Every row gives one point. Two turns around zero, p and q, are shown by what they do to some points. Write where each new point lands after one turn and then the other. Backwards means that the second turn is done in reverse. Each puzzle has new turns, and all numbers are rounded.

Turn p:
[-1.82  0.89] => [-1.75 -1.02]
[ 0.28 -0.55] => [ 0.61 -0.07]
[-0.38  0.05] => [-0.25 -0.29]
[-0.21  1.01] => [-0.96  0.38]
[ 2.13 -1.40] => [2.34 1.00]
Turn q:
[-0.64  1.41] => [0.71 1.38]
[-0.41  0.74] => [0.33 0.78]
[ 1.74 -1.72] => [-0.27 -2.43]
[-0.69 -0.44] => [-0.77  0.27]
Where do these land?
p, then q: [ 0.20 -1.00] => [ 0.28 -0.98]
p, then q backwards: [1.55 0.92] => [-1.36  1.19]
q, then p: [-1.74  0.08] => [-1.74 -0.06]
